Rows are points. To make a cloud, some directions were put in groups of two or more. Within a group, all points are equally far from the middle, so they leave a hole (a ring in 2 directions, a hollow ball in 3). The other directions are filled evenly. Then the cloud was stretched, turned, moved and blurred a little. Count the holes, and give their numbers of directions, smallest first.

Cloud (21 x 3):
[[ -3 -51  14]
 [-38 -43  30]
 [-20  33 -33]
 [-42  25 -37]
 [  8  33   0]
 [ 29  10  16]
 [  1 -45  33]
 [ 31 -18 -15]
 [ 16  23 -19]
 [ -8 -55   1]
 [-26  43  15]
 [-59  -1 -59]
 [  4 -46  23]
 [-22  39  -4]
 [-63  10  15]
 [-61 -32 -54]
 [-62  20  36]
 [-16 -59 -13]
 [ 26  17  18]
 [-42 -57 -45]
 [ 10  19 -61]]
Holes: 1 (2)

Cloud, 46 rows:
[[-33   3 -34 -26  57  38]
 [-23  63  12 -26  -9  35]
 [-26 -19 -39  40  38  44]
 [-17  25  20  43 -43 -49]
 [  2 -49  28  16  -5  35]
 [ 59   4 -39   4  39  30]
 [-39 -43 -43  35 -15 -33]
 [-36  -4 -14 -39  64  22]
 [-12  61 -36   5  53   0]
 [ 38  49 -32  34  34  24]
 [  8  65 -33  10 -20  36]
 [-45  -8 -54  39  43 -19]
 [ 17  29  44  25 -49 -11]
 [-34 -20 -34  49  50  22]
 [ -8 -36  28 -43 -23  21]
 [ 38 -20 -51  -9  58  -4]
 [ 12 -48  31  15  -5  32]
 [ 15  62  23 -31 -24  18]
 [ 50  20 -33 -31 -37   0]
 [-44 -23  -2  41 -42  14]
 [ 31  39 -12 -34  40 -44]
 [-39   4 -22 -46 -20  34]
 [ 38 -10  -1  39 -33 -58]
 [ 30  42 -25  45 -41  15]
 [-34 -37   6 -45  31 -43]
 [-39  13 -54  24  56  12]
 [ 24 -55  -4  24 -43 -26]
 [ 12 -23 -46 -10  19  56]
 [  7 -17 -28 -38  45  47]
 [ 10 -52 -45  30  44 -23]
 [ 41 -14 -55 -23  -5 -41]
 [-24 -25 -59 -31 -24  -5]
 [ 41  -2   4 -50  29  38]
 [-38 -19 -23 -47  53 -24]
 [-37 -31  31  17  -9  37]
 [ 42   2  17 -46  32  31]
 [-31  -4 -45 -30 -24  36]
 [-33 -41 -14  37 -41  12]
 [ 43  50 -30  -5 -29  25]
 [ 13 -33 -58  -6  59  -2]
 [ -8 -56   2  27 -39  12]
 [-50 -19 -20  54  36 -31]
 [ 40  -7   1  40 -47 -42]
 [ 35 -28 -61  -9  12 -42]
 [ 33  25  35  53  15  14]
 [ -2  71   6 -25  -4  35]]
Holes: 3 (2, 2, 2)

Cloud:
[[ 11  12  42  80  18  68  -6  28]
 [ 42  -3 -57  -8 -55  -2  24  15]
 [-42   6 -54 -28  19  43  13  -7]
 [-14  24  12  40 -81  61   7  31]
 [ 37  18 -40  57 -83 -25  29 -37]
 [ 11 -22 -53   4  -5 -14  -4  20]
 [ 29   3  39   9 -50 -29 -28   1]
 [ -3  50  -6  77 -13  16  36 -40]
 [ -9 -17  -3 -32  30  66  37 -53]
 [  1   8  10 -25 -62 -17 -43  10]
 [ 35 -69  12  30  -6  52 -63   4]
 [ -8 -68 -32  34  -4 -42  -8  21]
 [ -3  -3  33  26 -48 -22 -64   9]
 [ 12  22  74  -4  22  59 -24  43]
 [-60  44  24 -31  31  45  33  35]
 [-27  34  -6 -44 -10   3   2   5]
 [ 46 -16  31   1  23  45  31  20]
 [ 13 -63  27  14 -41  10  53 -11]
 [ 18 -44 -24  11   4 -18 -29  65]
 [ 58 -70  29 -28 -36  25  -1  21]
 [-39  -9 -32   8  25  44 -21  55]
 [ 33  21  38 -31 -12  44 -37  63]
 [ 43   5 -31  46 -25  15   4  20]
 [-24 -29 -39 -14  32  44 -10 -15]
 [-28 -44 -11  55  41   8  35 -32]
 [-41 -29   9 -30 -10  39  23 -16]
 [-23  42   4  16  14  37 -38  49]
 [-39 -33  27  26  23  23 -28 -40]
 [-40 -40 -11  26 -73 -17  11  37]
 [ 65  -6 -26 -26  11  24  13 -14]
 [-37  37 -33  38 -19  14  35  22]
 [ 67  -5  11 -29 -11  30   3  -6]
 [ 20  26   6  81   1  71 -15 -56]
 [-32 -17 -59  -2 -56  33  10  32]
 [-48  30  38 -32  22  35  53  34]
 [-11 -52 -35  30 -30  -5 -95  -9]
 [ 40 -36  59 -34 -17  47 -36 -13]
 [ 36  32   0 -15   2 -22 -50 -11]
 [  0 -28  81  -9 -19  14  12  38]
 [ 55 -43  -2   0 -58  31 -33  51]
 [ 58 -43  17  35 -43  23  18  24]
 [-32 -40  20 -59 -25   6 -46 -14]
 [ 28  17 -11  43 -84  -6   9 -43]
 [ 46 -47 -21  56 -30  49 -22  -7]
 [ 70 -13   1  41  -9   4 -65 -37]
 [ 34  -3 -40 -17  41 -12 -43  -5]
 [-27 -36  -9 -25 -59  -8 -17  65]
 [ 34   5  32  60 -25 -29   3 -11]
 [ 28  17  11  55  17  65  26 -23]
 [ 52 -35  40  43  28  19   0  27]
 [ -3 -65 -28   0  -2  33  28  13]
 [ 25  18  31   2 -40 -16  25   9]
 [  4 -13 -53 -35 -19  91 -38  13]
 [  0  36 -19  44 -74  16  22 -50]
 [-11   7 -50   2  21 -33   8 -18]
 [ 16 -87  48 -32 -13  34 -26  25]
 [ 44  11  37 -33 -28  37  17  -9]
 [ -7  23  24  24 -48  29 -14 -40]
 [-37  11  17 -32  18  -2  29 -18]
 [-17  -2  23   2 -81  20  12 -24]
 [ 58 -38 -44 -25 -36  -2 -22  -7]
 [ 23   9 -22 -29 -31 -50   9  21]
 [-41  54 -35 -13  20  30   0 -12]
 [ 41 -24 -36 -26  59   3  -1 -19]
 [ 40 -36  33  13  38  26  28   6]
 [  1 -29  37  22   3  14  54 -21]
 [-27 -16  21 -44  25 -14   0 -25]
 [ 52 -10  56 -13 -41  20 -54  -6]
 [-20  21  -6 -26  12  -7 -63 -14]
 [ 55 -32 -21  23 -18  45 -37 -47]
 [-38 -61  -8  18   5  17   7  28]
 [ 13  42 -16  46   7  57 -29  21]
 [-11   5  23 -12 -68  62  10 -58]
 [  9 -82  35 -24 -33  50 -29   4]
 [-52 -28  20 -25  17  23 -12  35]]
Holes: 1 (3)

Cloud (89 x 9):
[[-13  22 -18 -11   5 -27  70  17 -14]
 [ 41  -3 -23 -13  54  -1  44  30 -15]
 [ 33  12 -49  -9   7   3 -26 -22 -64]
 [  8  32  21  63  29   3 -64  42   1]
 [-21 -35  61  32 -33 -38 -18 -16  66]
 [ -7  61 -16 -13  22 -13  45  59  -9]
 [ 64 -19  31 -13  10  14  35 -15 -32]
 [ 44  29  20   5 -56 -31  27 -39 -30]
 [-27  73 -24  -5  59 -14 -18  -6  10]
 [  7 -12  44  12  34  13 -20  -4  39]
 [ -9  19  41  55 -28 -35 -58 -19   3]
 [-15 -28 -38  55  35  -9 -33 -46  -8]
 [ 69 -19 -14  44  11 -28   3  34  -1]
 [ 43  28  21  -4  31 -16 -36 -33  53]
 [ -8 -12  33  37 -27  35 -15 -62  -6]
 [-21  33 -65 -34  23   0 -27 -29 -59]
 [ 50 -25   3 -10  -4  -2  18 -66 -36]
 [ 31  17 -21  14 -44 -65  16  -3   6]
 [ 20  -4  -9  -1 -47 -51 -83 -14  19]
 [ 10 -29 -29   3  12  27  23  14 -74]
 [ 29   0 -40  34 -32   1 -27  16  21]
 [ 10  53 -10 -49 -29   8  30   5 -18]
 [  7  18  56 -41 -33 -28  37  28 -27]
 [-13  11  -8  43  78  29  33 -11   4]
 [ -4  40  10  13  66  20 -24  39  25]
 [ 60 -70  21   9   5 -11  -3 -18  -9]
 [ 32  10  36  26 -45 -10 -16  33  41]
 [-22  66 -78   0  58  32  47  23 -52]
 [ -4 -32  21  28 -15  48  10  13 -17]
 [ 29  16 -18 -82  -5  24 -11  -1 -22]
 [-16  19 -39 -21  28  40 -34 -52   8]
 [ -9  82   2  43  51  16 -12  -8 -27]
 [ 78  15 -11  -7  -3   7 -34 -28 -47]
 [ 11 -48 -11 -15 -13  11 -70 -32  33]
 [ 27 -64 -36  16 -19  -1  12  -5 -26]
 [  6  34 -26  28  45 -24 -45  32 -82]
 [  2  12 -70  43  52  38   1  18  -8]
 [ -1  41 -57   3  10  14  -4  40 -95]
 [  0  81  -5  18  44 -22 -14  -6  43]
 [  9  22 -63 -29  58   0  51   6 -44]
 [ -3  43  -3  -9 -40 -12 -15 -41  78]
 [ 18  50 -40  35  24 -25  48 -38  48]
 [-26 -25  21 -54 -13 -17  26 -47 -10]
 [ 30  47  14  10 -49 -47  -8  26 -39]
 [-25  55  55  29  35   0  50  12   1]
 [ -9  27 -24  42  72 -15  24 -55  25]
 [ -6  21  51  15   3 -58  41  31 -69]
 [-30  42  16  16 -52 -12 -22  38  14]
 [-43   4  36  22 -82  -2 -16 -12   6]
 [ 10  42 -75  44  63   0  50 -43  28]
 [ -1  58 -26 -46  -8  -2 -52 -49 -18]
 [-53  42   5   5 -14 -19  -1  -3  34]
 [ 22 -30  -3 -81 -22  12 -11 -13   7]
 [-19 -16 -13   7  16 -64 -22  -4  47]
 [ 24   9  25  21 -26 -48 -70 -15  76]
 [ 36 -13 -55  37  -8 -63 -13   8 -13]
 [ -2  61  -2  12  55  36  -5  -1   3]
 [-28  44   4 -32 -35  -8 -56  -2  60]
 [  1  10  26  45  47  47  19  25 -26]
 [ 14 -29  30 -13 -52 -48  43   7  15]
 [  6   1  46  13  13  -7 -76  51 -39]
 [ 67  -1 -48  22  -7  20 -11  -5  -7]
 [  4  62  17  66  -9  -1 -10   0 -31]
 [-33 -21  60  69  40 -17 -28  46 -24]
 [-60  35 -48  28 -10 -16   6 -34  14]
 [-57  49 -43  50  33  15  13  10 -46]
 [-35 -34   1  13  31 -20 -44  38   2]
 [ -9  36   8 -45 -20  51  -9  28  27]
 [  0  34  -1  94   7 -30   1  15 -10]
 [-47 -49  45  -6 -12 -22 -34  42 -30]
 [ -4  15 -43  15   0 -59 -28 -10 -37]
 [ 51 -82   1  25  35 -27  11 -21   5]
 [ 27  42 -43  52  49 -21  71 -36  20]
 [-50  69 -24   4  -1  26  25  20 -56]
 [-22   7 -59  54  14   6  42 -16 -39]
 [ 63  19 -33 -32  -9 -14  29 -25  29]
 [ 21  43  55   6  30  -3 -52  32  41]
 [ 45   2 -10  -3  25 -23   9 -66 -18]
 [  7  12  -1   6 -76   3   6 -21 -41]
 [ 52   3  51 -52 -18 -17  -6  -9   8]
 [-55 -40  32 -13 -15 -46 -13  22  -5]
 [ 64 -27  38 -18  23  -6   2 -16  -3]
 [ 43  -6  -1   8  12 -27 -67 -18  69]
 [-44  62  11  13  52   1  15   2  -1]
 [ 53  27 -11  54 -38 -55   2  -3 -16]
 [ 57  32  20  62  29  26 -20   9  10]
 [-79 -22  34   8 -21 -23 -22  20  16]
 [ 31  18   3  15 -23  15 -38  24  51]
 [  8 -30 -12 -23  29  34  19  60 -57]]
Holes: 2 (2, 3)
